Each row is a point. A path goes straight from each point to the next, and from the last back to the first. The post is the endless flat space through its rows: a point in 2 columns, a line in 3, a plane in 4, and so on, so that a path can go around it. How many times does the path go around the post? Going back the other way cancels.

Post (1 x 2):
[[-10  12]]
Path:
[[-56  34]
 [-39  73]
 [-66  30]
 [-85 -28]
 [-13 -37]
 [ 52 -20]
 [ 40  46]
 [  7  45]
 [ 26   4]
 [ 17 -24]
 [-47 -56]
 [-26 -32]
 [ 32 -16]
 [ 30  22]
 [ 13  -4]
 [ -6 -29]
 [-53 -38]]
Times around: 0

Post (7 x 8):
[[ 11  17  22   5  46   3  23 -65]
 [-14  31 -13  65 -51 -36 -62 -13]
 [ 13  16  13  15 -12  33  30  -7]
 [-39  22 -59  52 -48 -55  -1  -7]
 [ 34  25   8 -34  22  33 -15   0]
 [ 10 -20  38 -40 -47 -35  95  48]
 [ 29  18  23   9  52  26  11  14]]
Path:
[[-11  32  12   1  74 -16  17  10]
 [  1  48 -18   6 -48 -12  -3  45]
 [ 19   6  -5  44  32  -8  67  18]
 [ 16 -12 -43  -2  10  -2  22 -48]
 [  2  -8   1  -7  15 -18  17  -9]
 [ 51  -9  46  -4 -27   3 -30  12]
 [ 46  25 -30  -5 -12 -24  44  17]
 [ -8  74  -4  64   5 -32  12 -20]
 [ -8  52 -31  17   2  15 -49  42]
 [  5  -5  35  39 -28  -2 -36  58]
 [ 33 -13  24   7  24  26  62  23]
 [ 38 -10 -29  20 -43  -8  14 -22]
 [ 11 -24   1 -23  17  19   7 -19]
 [-36  13   5  -7 -39   4   3  -5]
 [-39  65 -29  40  10   0  76  -8]
 [ 19  51 -27  22   2 -11  26 -28]
 [ 41  -6   6  68 -80   1  -5  -4]
 [ 21  -4  -6 -26  28 -26  15  27]
 [-33 -12   6  19   3  -6  -9  44]]
Times around: 1

Post:
[[ -9 -13  69  60  12  39 -19  -6  14  -5  45  74]
 [ 13 -25 -34  56 -50 -36 -58 -46 -45  -4 -41  83]
 [-17 -18  53   6  32  57  54 -15  10  48  40  17]
 [-33  -9 -17  -3 -16 -42  67  29   6 -63   2  45]
 [ -9  -1  -3 -16  48 -29  34  31 -84   7 -21  12]
 [-17  -2 -26  95  38  -5 -43 -55 -55  17  -2  -5]
 [  5 -26 -50 -42 -19  17 -13  12   8 -32  35  82]
 [-19 -39   5  42   4  38  12  33  15 -13   3 -32]
 [-48 -12  71  53  -4  84  54  17 -49 -24  32 -16]
 [ 17   1   2 -29 -12 -42  11 -22 -57 -12 -21 -25]
 [ 17 -10   0   8  45  90 -33 -38  40   1   1  77]]
Path, 9 rows:
[[-62 -22  19  47 -10  50  18 -40   0 -36  48   4]
 [-26  -6   1   1 -16  63  12 -69 -16  22  16  72]
 [-13  -6  37  33  -7  62  14  -7   0  35   5  10]
 [-40  21 -11  -1  19  31   4 -11  60 -40  20  31]
 [-36  -2  25  -9  -7  35   5  -6 -27   5  29 -26]
 [ -4  30  21  35 -12  19   5   2  -9 -11 -51  51]
 [ 48  23  21 -37 -10  29  67   9  18 -13  10  29]
 [ 15 -22  25  40  25   6  35  22 -37 -12  -7  54]
 [ 26 -32  20  -7 -13 -43 -20 -13 -14 -20  13  55]]
Times around: 1

Post:
[[-21  -3  -1 -27  87 -25 -34  -7  12  23 -22  42  47 -10 -14   6  62  28]
 [-24   5 -29 -56  60  -4  -5 -37  -4  21  -6  33  -5  -3   6  13  37  70]
 [ -9  -3  17 -41  48 -19  -4 -22  28  45  37  22   5  53 -47  12  39  61]
 [ 13  26  14  38 -26  -1  10   4  21 -37  -2 -36 -37 -25  28  -6  14  18]
 [-16   3  29  14 -21 -11  71  17  -7   1  -7   2 -34 -20  -6 -32 -15   6]
 [-13  20 -31  18   5  34 -32   4  47  -9  85  14 -12  14  15 -24 -33   2]
 [ 18  -4 -12  33 -27   7  34  26 -25  10 -12 -42  10   3  31  15   1 -11]
 [  8  -8  10   0   4   0 -34  40  -9 -40  22  37   5  47  23  12  10  25]
 [ 11  15  17 -17 -31  34  36  10   7   0 -14 -24  11 -18   5 -42   9  26]
 [  7 -13   1  38 -25 -29  37  -6 -13 -13 -16 -14  19 -13  -6 -23 -10  51]
 [ -3  26  16   2  -8  31   3 -21  28 -51  54 -14  13 -24  20  22 -34 -18]
 [ 15  24  31   9   5  -3  15 -21   2 -12  21 -35  -8   4  48 -45 -31   6]
 [-18  16 -12 -14 -13 -15 -13  26 -12 -32  95 -21   5  13 -17 -32  13  -2]
 [ -9   6   8   8 -54  -6 -13 -19  41  -8  89  30   5  21  60  -8  -1  -6]
 [-27  18  24 -32  52  -1 -33  -2   0  46  20  19   9 -39 -10  16  11  63]
 [  4  15 -12 -28 -15 -38 -18  16   6  -1 -29 -26   5 -18 -16  -1 -28 -11]
 [  4  10  15  31 -39  17   3 -27 -42 -10 -32 -24 -17 -21 -10 -16 -11 -14]]
Path (13 x 18):
[[-28 -12  -1 -26  -2 -18 -17  -7  -9 -21   3 -19 -14  -1  43 -48  14  33]
 [-30  17   7 -22  29 -20 -21 -19   2 -12   9 -21  21  26  18  20  12  10]
 [ -8  20  40  -1 -18  -9  -6   7 -55   0 -13  28 -16   4  52  -7  19  16]
 [ 34  12 -29  10  -7   8  12 -29  19  22 -13   1  23   8  14 -17  18   7]
 [-39  37 -19  -1  28  -9  16  33  -3 -48  34  17   6  13 -12  -8 -14   1]
 [-51  -3  -2 -20   3  -3  23 -15  55  -4  38  16  44   0 -21   6 -21   4]
 [-21 -39  -2 -21  -4 -18 -21   9 -27  20  -4  -6 -10   6  -6  28 -11 -13]
 [  2 -27  10   0   2 -20   3 -15 -14 -26  20   7  34 -29 -13 -45   8  -1]
 [-26  -9  -9   5  13 -16  -6   8   3  43  -2  -8 -34  -4   7 -22 -15  37]
 [-16   8  18   2  -4 -19   4  20  -9  -9  10  12  -2  12  25  12  26  26]
 [ -9  19   5 -17  10 -15 -12  -2  -1  26   3  16  15   4  21 -10  -1  -6]
 [ 46  18  10   4  -1 -12  -3   3  34  31  39 -10  30   4  43 -16  11  42]
 [ -8  -6 -23  18  20  24  19  10  12 -36  26   1   5 -40 -15 -23 -17  30]]
Times around: 1

Post:
[[-11 -27 -26  14  39 -67 -78  -9  40   4   8 -31 -77 -26 -21 -23 -31  -2]
 [-30 -55  17  60  76 -57  -7   2 -21 -46 -25  -3 -30 -36   7 -65  13  45]
 [  4  16  31   7  17  17  43 -31  14 -36  24  10  50   1  43  69  82  25]
 [-26  76 -15 -24 -56  31  45 -30   7   0  79 -21  41  16 -32 -22  26  12]
 [ 51 -67 -22  49  31 -62   5 -23  32   3 -35  -4 -59 -56  -7 -35 -61  18]
 [ 35 -33 -23  38  30 -28 -68 -28 -39   9 -20  30 -35 -34  18 -40 -18   9]
 [ 25 -45  46  23  39 -18  -6 -29  24 -44  -1  65 -69  40  -5 -21  27  25]
 [-21  52 -19 -36 -88  40  19  24   1 -22  -6 -25  45 -23 -48  36  10 -11]
 [-19  59   0  -8   2 -37 -19 -30   3   3  24 -12  53  21 -95   5 -19 -19]
 [-41  49 -11  47 -62   9  12 -45  32 -65  41  14  67   4 -23  33  55  -4]
 [ 10 -31  51  55  53 -51  31 -41 -31 -55   8  34 -74 -21  29   1  12 -32]
 [  9 -16 -76 -17  67 -61 -39  18   4 -43   5  38 -16 -58   4 -50 -44  17]
 [-18  64 -48  35 -24 -30  27  32  -2  21  30 -23   9  68 -51   9 -17  -4]
 [-20  61  29   6 -46 -12  42   4  42   6  -2  27  46 -41  11   4  82 -18]
 [-29  21  36 -18 -77 -47   8   6   6 -12  49   8  75   0   7  11  22   9]
 [-28  44  38  17   4  21  -1 -24  26 -41   3  14  48  13  46  -7   2 -16]
 [-52  25 -40 -12 -53 -12  39 -47  14   7  -6 -24  37  54 -29   1  36 -37]]
Path (21 x 18):
[[ 16   2  -3  23 -15 -34  21 -18  -8 -33   4  -9 -26 -32 -70 -42 -31 -18]
 [  5  20   9  11 -33  53  28 -33  18 -18  19  22  62  27   4 -35  23  23]
 [-39 -32 -42  38   2 -25  73 -22  42  -8  18 -21   7 -64  31   2   7   9]
 [ -4  -2   9  30   0 -29 -10 -66 -29  39  -5  22 -78  45 -25 -46  -5  -2]
 [-26 -68  16  24 -37 -32  71  24  13 -26 -49  35 -39   3 -13 -28 -29 -18]
 [-10  10  36  19  24   1  72   3 -12 -41  66   5  12  -4  21   6  51 -35]
 [-33 -52   0  -3 -46   6  45 -23 -46  -6  17  -4  28  50 -37 -20  24  18]
 [-29 -17  47 -10  13 -40  15  35 -86  -1   4 -20 -35 -64  14   5 -18  16]
 [ 13   3 -41  36 -13   7 -12  -1  10 -25   2  11  43 -41 -22  -2 -25  64]
 [  8 -53   3   0  41 -36 -73  -5  10  24  75  39   0  65 -40   9  31  48]
 [  3  12 -16  35  -1 -18  -3  44 -29 -27 -30  -2  47  21 -12 -23  22  -3]
 [  2   2  -9 -21 -22 -59  -7   3 -12 -37 -15 -52  72 -61  34  -4  -2   6]
 [ -5  26   6 -25  27 -51  39  11   7  37 -77  28  -2   3  -8  -5   2 -11]
 [-62  64 -40  -9  44   8 -48 -26  52 -46  17   4   1 -31   0  57  56  43]
 [ 34  24  28  -3  -9 -29 -50 -33   8 -67  32  72  45  41 -13  -8  26  53]
 [ 18 -13  30  -5   0 -81  -9   3 -30   6  51 -24  28  22  -1   1  15 -15]
 [ -3 -11   2  65  -5 -33  22 -40   0 -39  -7 -32  -6   7 -17 -29 -32 -28]
 [ -5  56 -30 -22  37  -8 -42  48  12  -3  -7 -66 -17 -32  20  28 -26  29]
 [-59  52  16  40  21 -35   6 -21 -33 -27 -40 -10  19  32  -2 -36  48 -11]
 [ -8   1  -8   1  23 -46 -21  -9 -39 -62  41  43  33 -24  25 -27  22   1]
 [  4 -33 -40  13  -8  -2 -14 -45  37 -37  36  29  12 -31  -7 -34  65  42]]
Times around: 0

Post, 17 rows:
[[ -4  -1 -19   1  -2 -40 -12  42 -25 -15 -37 -19  49 -24  10  24   0  -8]
 [-38   2   3   5  60  18 -49  25  18 -30   2  58 -26  58   5 -17   3  -8]
 [ 31 -19 -36  24  -7 -17  17  29 -23 -28 -48  -4  42  41 -51  36   5  32]
 [  2  17   5 -24  47  25  -4  60  68  -9  25  24   3  54  29 -52  27   8]
 [  1 -41  28  24 -70 -10  46 -36 -24 -29  51 -21   7  42  20  -9  13  45]
 [  7 -28 -20  18 -21 -56   2   5 -12  43 -44  -7  12 -20 -55  19  38 -12]
 [ -9  19 -18  -7  77  50  20  32   0 -18  70  39 -22  49  43  -6  61  28]
 [ 36 -16 -21 -35 -15 -24  -2 -25 -36  15  50  -9  52  49  -3  12   8  51]
 [-22  25 -51  -4  28   3  -4   4  59 -27  -8  41 -24 -12 -13  -5 -13  -9]
 [ 11   7  20 -47 -31  -4  61  16 -43  -5  27  -1 -13  76  13  27 -12  47]
 [  3   2 -41  11  21 -46   7   5 -38   1 -48 -35   8 -15 -42 -54  -6  12]
 [-35 -20 -23  13  27  22 -10  42  21  37 -14  26  14 -31 -23 -27 -11  37]
 [ -4 -67 -42  62  55 -42  -7  34  22  47 -19 -23   4 -35 -28 -19 -38 -24]
 [  2  -3 -12  33  55  -2 -20  42  16   3 -21 -31  12 -51 -95  -7 -15 -44]
 [ 48 -10   4 -33  31 -29   1  31 -27 -24 -19  43  25 -15 -20 -10   5  17]
 [ 33  11  26  22 -29 -21  12 -14  -2  -9  22 -14 -21  34  20  27   3  95]
 [ 22  -2  41 -39  -5  38  46 -56 -14 -19  -9   2  23  73  45  24   8  58]]
Path (23 x 18):
[[ 33 -57   2  -6   7  18  27   7   7  25  35 -11  -3  18 -24  -4  16  32]
 [  3  17  -7 -28 -23 -12  -6 -15 -36  -1   8 -23   3  31 -10  26 -40  -5]
 [ 10 -74  33  39 -32   0  22   5  31  49  16  54  10  58 -28 -28  51  -2]
 [-40 -12 -14  72  24 -33  14  35  -8  17  43 -56  29  22 -23  21  30 -22]
 [-40 -19  -5   1   9 -11  -3  17   8   7 -37 -42  40  -1 -50   1 -18  15]
 [-22 -23   0  13  10   7 -22  -4   4 -10  21 -24  23  29  13  42  22 -33]
 [ -1 -44 -13  18  20  33 -13  -9   7  35  58  22 -49  87  48 -37  28  28]
 [ 28  12  26  17  34  43  11   2 -12 -19 -24  39  13  35 -24  17 -27  34]
 [ 48   3 -42  49  19 -42  24  46 -13 -11  13   9  20  14 -67  27  20  60]
 [-22  -8  21 -45  11  16  18  23 -12  13  -6  32  30 -10 -48  12  35  24]
 [-12 -28 -37  11  26 -32 -20  26  11  -4  -6 -31   3  63  34   1 -12   1]
 [ 17 -78   5  -8  55  31   8  23  23  40  18   9  46   1  42  13 -55  -1]
 [ -1  10 -66 -31  41  54 -34  57   0  20  60  68  74  11  44  -9   7   7]
 [ -3  19  -5  16  37 -15  26 -27 -17  27  -2 -22   4  37 -25  20  -7  30]
 [ 36 -45  42   3  19 -26  19  21  13 -42 -25  19  32  60 -23  14  36  13]
 [ -5 -20  17 -19  29 -26  -6 -10  -3 -33  -9  13  56  26 -18  -9  25  31]
 [  6   4  -1  23  33 -22 -17 -30 -15  14  -4 -24   7  61 -35 -36 -18  21]
 [ 39 -34 -10  -3  36 -40 -20  15  -2   6  57  56 -16  17 -13 -64  -8   0]
 [ 34 -12  -8  38 -38  -3 -23  -7  15 -15 -17 -12  -6  31 -29  62   2  18]
 [ 25  28  -7 -60  48   2  23  38  24 -26   3 -10 -29 -24   1 -31 -27  54]
 [ 34 -16  -8 -16  24 -25  28   2  -3  -8 -25 -35  37  12 -38 -20  18  25]
 [-47 -36   0 -20  48  -1   9 -22 -23   9 -57  38  19  44 -40   6  -6  -8]
 [  4  -2 -21 -13  47  11 -17  24  36  -2  17  -9  32  16   8  -9  35  41]]
Times around: 2

Post:
[[-20 -18  -2  46  15  -8  29 -39  -1  10 -21 -58  14  -1 -28 -11   8  28]
 [ 19 -22  29 -26 -75  -1 -16  46  44 -17   2 -10 -11  17 -11   6   7   9]
 [ 14 -12  21  10 -57   3 -51  22  39   2  -3  12 -13 -19  -3   2  18  -5]
 [-10  21  -6   0  -8  42  -2 -46  30 -40 -43 -37  -8 -25  -1   9  19   6]
 [-19  23  -1  20 -28  21  -6 -33  52  11 -35  -9 -21  -2 -22  22 -20 -19]
 [-11  16 -29  38   3  12  40 -31  -5 -11  11 -37   4  -8  14   1 -22  12]
 [-21  -9  18  -4 -13  11 -24  40  49 -32  -3 -13  -7 -15 -12  14  -4 -19]
 [  5  -4 -36  10  28 -24  24  43 -46   9  -9   7   1  14  24 -50 -24  28]
 [-17   3  14   8 -25  31 -44 -10  39 -24  -5   4 -38  10  -5  49  18   8]
 [-38  18 -16  33  16 -23  13   1 -63 -17 -23  45  12  32  20  -9  13 -16]
 [-13   1 -52  31  15 -38  20  13 -33 -26 -20  51  -2  30   0 -54  -3  -5]
 [ -5  -7  28 -33 -33  20 -31  36   4 -22  20  -8  -2  -9 -20 -45 -33   5]
 [-13  20   8   5  23  -2  -9  -4 -18 -30 -23  88  12  10 -29  23   4  15]
 [-16  -4 -24  34  -3  35   3 -34  43   9 -26 -17  29   8   4  23   1   3]
 [ 19  -6  -1  10  22 -27  27  13 -46   2   7  19   1  23  20 -51 -14 -23]
 [ -2  34 -14  40   6  50  20 -15  17 -10 -12 -50   8  -1 -35   0  22   8]
 [ 12  -9  21  -9 -34   8 -57  51  10 -25 -11  -1  -3  11  -2 -10 -34 -11]]
Path:
[[-34  -2  -5  37   3  36  -6 -10  46 -24   6 -10 -12   3 -33  42  -8  21]
 [  1  -4  15  -2 -23  17  -7 -32  16  -4  14 -31 -28 -67   7 -14 -12  -9]
 [ -3  -1  15  28 -12 -23  14  -8 -25  26   7  23   0  -6 -34 -49 -14 -29]
 [-39   9 -22  26   9   7  28  -3   9  12 -70 -41  14 -28  12   7 -24  29]
 [ -2  50  34  14  -6  24  30 -53 -26 -48 -30  11  36  33 -44  11   3  32]
 [-14  95  -3  49  36  51   7 -25 -30  -1 -23   5 -47 -22 -30  16 -76 -19]
 [-25  -7 -53   7 -12  30  20   8  46 -17 -68 -55  12 -19 -66 -20  10  24]
 [ 10 -36 -10 -23 -17 -25 -20 -13   1  17 -38   9 -13  43  -1   8 -18  39]
 [  3  44 -34  -6 -27  10  17   6  -3 -12  12 -31 -29  29  20 -34 -51 -10]
 [-28  18  43  -7 -14  14 -19  30  30  12   4 -11 -29  -5 -44  -9 -38   5]
 [-25 -14  46  13  17  22  15   0  26  40  24  58  -7  28 -52  26 -24  -5]
 [ 21  30   2 -31 -22  23   2 -37  18 -29 -11   6 -39 -44 -40 -50 -22 -24]
 [ -4  -2 -23  -8   8  29 -26  26  13 -32 -16  -7  44   6 -25  30   5  38]
 [  0  25  12  44 -22 -10 -29   7 -10  16  -1  20 -12  23 -24  23 -12 -15]
 [ 15  -7  35  -4 -42   2 -52  15  -4  -3 -30   1  49  41  -2 -60  14 -11]
 [ 27  -8  21 -10  14   6  -1 -15 -40 -56  18  30  13  -5  12 -38  -9  26]
 [-34   6  18  21   4  18  16  -3  49 -18  -3  33 -27  14   8  23  -4 -36]
 [ 14   7  12 -15  39  29  47  20  -3 -56  60 -18  22   8  34  17 -10  23]
 [-27  30 -38  42 -33 -54  12  -5  28  23   0 -13 -43  12  25   8   2 -20]
 [ -3  55   6  27 -10   8 -13   6 -19 -36  -1  61   9  24 -14  -9   8 -12]
 [-30 -67   3  35   1 -38  21  29  -6   2  15  66  14   2 -37 -32  12  50]
 [ 22 -22  27  22  20  49 -24   9  35  18 -10 -28  18 -15 -35  19  39  -2]
 [-24  -5   3   2  14  -3 -37   5  18  30   4  27   0 -32 -87 -66 -15 -23]
 [-27  37  47  18 -13  73  -8 -56  55  11  36 -42  43  -5  -2  50 -29 -49]
 [ 29 -24  22  28 -55 -20  24   9  65  19  34  17 -12  37  -7  25  -5  46]
 [ 22  33  18 -40 -30  32  34 -14 -11 -34   9 -67 -22 -25  13 -72  10  -3]]
Times around: 3

Post:
[[-42  22  27 -29  18  -4  18 -38  -8   8  37 -14   9   4 -23   2 -53 -49]
 [ -2  21 -26  32 -58  -7  40 -33   4  18 -44  25  -4  20 -19   4  -2 -42]
 [ 19   6  -8  34 -26  20 -26   2   1 -15  25 -30  31   1  -8   0 -43  60]
 [ -4 -21  46   5 -11  15 -21  10  37 -13  25 -20  -5 -12 -30  -1 -24  19]
 [ -5  -5 -40  -6  42 -53  11 -43 -65 -24 -36  42  16 -24 -75  22 -14   3]
 [ -1 -21 -52 -28 -14 -21  50   1  14  40 -28  23 -29 -20  38  -1 -10   0]
 [-24 -42   1 -12 -21   6  23 -22 -28   9 -61  30  -5  32  -5  11 -58   9]
 [ -1 -57 -14  -1  39  -9  19 -31   4  12  25  27   8  51   7   0 -33  41]
 [-29 -17  11  24  -3 -20  10 -14  27 -10 -19  17   3 -20   8  37 -11  39]
 [ 31  30 -16  10 -28  -7 -65   9   2  36  13  16  12  25  40 -43  -8 -11]
 [ 15  29 -16 -23  46 -13   4   2 -43 -21  25  41   0   5  17  47 -28  22]
 [-15  -5 -24  27  31  -3 -33  -6 -17  24 -40 -35 -18  48 -26 -18  -5  69]
 [  4 -18 -26  26  10  24  -6  41 -34  13  32 -14  34  55  43 -47 -26   7]
 [ 46  -7  31 -23  25 -29   3  21   3  19   3  -8  15 -10  13   7 -21 -33]
 [ -7  15  29  25 -73 -41  24  10  20  59  22   7 -48 -30   3  46 -23  16]
 [ 23  -4  -8   7   3 -60 -49   7  36  16   1 -31  14   4 -52  12 -28 -55]
 [ -2 -12  41  34 -21 -10  28 -20 -19 -26 -32 -28 -33   7 -20 -19 -51 -24]]
Path:
[[ 31  14  11  -3   9   9 -19 -69  16  25 -29 -52 -18 -17  -1 -12 -27  48]
 [ -5 -47 -17   4   6  -3  19  -1  19 -11 -16  25  -7 -27 -26 -17  -5  -9]
 [ 22 -27 -15  22 -72  28  21 -26 -49  22 -71  16 -16 -34 -15   7 -30  47]
 [ 41 -30   6 -11  -1  -1  11 -31 -38 -35  17 -13  -4  -2 -37  -9 -31   9]
 [-38  32  33 -22  57 -43   6  23   0  28   9 -63  54  22  -8  24   2 -13]
 [ 13  15   5 -39 -61 -14  27   1  21   6 -35  24 -48 -86   8  36 -61  44]
 [  4  26 -91  57 -21  -3 -28 -24   5   1   5  66   1   3 -11  30 -22  49]
 [ 27   7 -46 -30 -27 -58 -16  -8 -29  29   0  24  -2 -46 -32 -12 -31  18]
 [-14  -9  -5  40 -29   8  49  38 -12  -6  11 -45   6  86 -19  -6  -4 -29]
 [ 40  16  18   9  -3  12 -19   9  25   1  36   1 -29  30 -10  48   9   1]
 [ 33   6  32  -2 -41  67  16  -1   3   5 -32  19   2 -29  -9  29 -35   0]
 [-16  18  30  -9 -54 -15  -3   8  13 -19 -44  29  -1   6 -35  28 -64 -23]
 [-24  77  62  40  26 -73  12  -9  16  50  37 -36 -65  69   1  47   1 -44]
 [-14  27 -77 -28  -6 -37  36 -12 -41  21 -27  11  35 -17   5  -2 -58 -52]
 [ 39  18  48  83 -17  35  27  46 -24  24   3 -23  -8  51  57   3  -8  22]
 [-17  36   3  30 -55  -4  -7 -53   9 -13 -25  21   6 -28   4  60 -19 -11]
 [ -6  -2 -44   8 -35  -3  35 -10   6 -33 -20  51   9  12   4  40  30  21]
 [-54  -8  64 -13 -22 -51  36  29   8  64  19   1  19  37 -21  95 -30  32]
 [ 44  35  -4 -11 -42  11 -28 -21   0   2   2  14 -18  49  11   8 -10 -12]
 [-15 -29 -72 -27  28  64  38 -22 -21  -1 -48  56  20  48  67  -5 -11 -33]
 [ 46 -10  67 -28 -15  45 -27   1   3   1  -7  73  27  42   6 -23 -24 -55]
 [ 40 -33  14 -25  17 -35 -32 -17  26  14 -11  26  -1  31 -10 -27 -18  34]
 [-16 -25  19  43  31 -60  29 -22 -53  20  37 -51  17  37 -46  14 -21  -1]]
Times around: 1

Post:
[[-23  27 -26  -6  39  -9  32 -17  39 -23  31 -36 -15   3   0  10  16  -3]
 [ -8  26  19  21 -14 -23  -9  25  -2   2 -35  13  37  18  24   5  -1  27]
 [  2  -5  13  13  13 -28  12  14  18  -4 -49  26  20 -21  -3  24 -26   5]
 [  8 -54  10  -8   2 -18  15 -21 -30  -3  11 -31  28  16  51   7  -3   8]
 [  8  49  22  20  12 -50 -34  23  33  46   0   9  27  11  -2  -2 -32  19]
 [-20 -20   3 -13 -44 -34 -14   5 -33  -4 -25  -9   4  30  13 -13 -33 -13]
 [-35  33 -16 -12  27 -23 -18  26  39  -8  23   0 -56 -19 -15  -8  30   0]
 [-17  34 -27   5  15  -5  18  -6  28  -5  16   6 -33 -24  12 -21   0  15]
 [-37 -27  35 -17 -39 -17  14 -35 -19  20 -23 -24  10   8  46  -1 -11 -23]
 [  6 -28  11 -11 -46 -14 -49  -7  -2   1 -26  29 -29  40  34  -3 -26 -22]
 [-13 -32   4 -19   7  11  18 -16 -34  17 -33 -33  36  16  28 -19 -17 -25]
 [-17  20  -7 -27   6  -3   2   4  24 -38  69   4 -37 -11  -9  -9  26 -37]
 [  0 -23  30  27 -18 -34 -25  -9  10   1 -17  13  37  26 -20 -12  -6  21]
 [  7  -3  40   1 -30 -12 -30  16  15  -5 -32 -10  32  14   7  -1 -33  44]
 [  7  35  -2 -23  49 -13  42  -3  17 -20  31 -16 -54 -11  -5 -13  24 -13]
 [-14 -24  28  39   8   2  16 -12 -24   5 -10 -34   3   7  34  10 -34 -15]
 [  3  41 -48 -25  24  -2   5 -12   1 -15  19 -20 -59 -38 -24   7  47 -17]]
Path:
[[ 17 -62  -4   1   7 -25  35 -37  -6 -45 -56   3  30  21  24   8  18  14]
 [-15 -11  21  26   0 -31  46  19  36 -40 -48  12   8  -9  11  35 -18  10]
 [ 49 -35  64  -7  -3   1 -22 -11 -31  32  25 -21 -21  50  19 -15 -21 -21]
 [ -5 -20 -21 -36   4 -23  -3  20 -41  -7  14 -14  20  58  40 -13 -16  -3]
 [ 19 -50  -8 -34  12 -17  11 -24  -1 -41  30 -18  17  11 -15  -4 -28 -17]
 [-21  39  47   7  10 -65  27 -31  13  41  17 -23 -15  23  45 -16  35   4]
 [ 73 -70   0  41   9 -36 -24   2 -26 -20  31 -15 -14  16 -43  40 -12 -24]
 [ 16  40  30  59  36 -27  39   9  44   0  19  -6  28   3  11  31 -31 -18]
 [ 23   2 -49 -54  28   0   3 -12 -28   4 -17 -47  16  30 -22 -85 -16 -42]
 [ -1  54  25  43  29 -39  14  17 -12 -14   4  -4 -19 -17  11 -21   4   5]
 [ -6  16 -42   9   0   9 -14  30 -15 -19 -60 -11 -11 -41  -2   0  -5 -14]
 [ -7 -18   5   8   1   9  25  35  15 -40 -23  53 -15  42  -3 -26   0  -6]
 [-26 -12   3 -42 -27  -1  16  -8   8 -44 -13   5 -44   5 -10  13 -11 -41]
 [-43  43  26  12 -41 -23  -6  -1  60  23  18 -16 -40 -26   6   6  -4 -13]
 [-14  20 -31 -43 -17 -38   8  -5 -28  26  -1 -13 -13  -9  36 -48  20   3]
 [ 18 -11  -5   1  25   3  47 -13   3 -32  21 -33  36  23  30   5  36  23]
 [  2 -14  65  10  -4  -8  -8  13   7  40  -5 -20   5   0  14   5 -43  23]
 [-21   0  -2  -4 -13 -12 -22  36   8 -42  -7  21 -42 -22 -11   6  -3  34]
 [-14  15 -71 -24 -20 -27  -4  19  10  12 -26  37   5 -15 -16  -6 -26  44]
 [-11  21 -29  18   5   8  15 -10 -17   9   4 -17 -11  24   4 -58  19 -22]
 [ 11 -25  -5   2   2   4  11 -11 -27 -11   1 -55   0 -16 -12   2  10 -47]
 [ 13  25  23 -27   2  -1  30   1 -31  39 -19 -18   5  -3  18  17  17 -71]
 [-42  63  10 -12  14   1   6  33  -2  32  16  -8 -31  -5   4 -28  -4  20]
 [-32 -12 -18   7  16  37  95 -52  13 -22  44 -54  31   6  52  26  47   1]
 [  3 -48  -3  25  18 -54  67 -49 -45   1 -36 -49  78   8  -2   9  37  18]
 [  6  25   2  -9  -5  -5 -54   6 -37  23  -9   2 -37   1  -7 -49 -12 -56]
 [-17 -20  33  37   7 -36  20 -28  40 -11   8  48 -12  13  64   9 -44  -1]]
Times around: 1
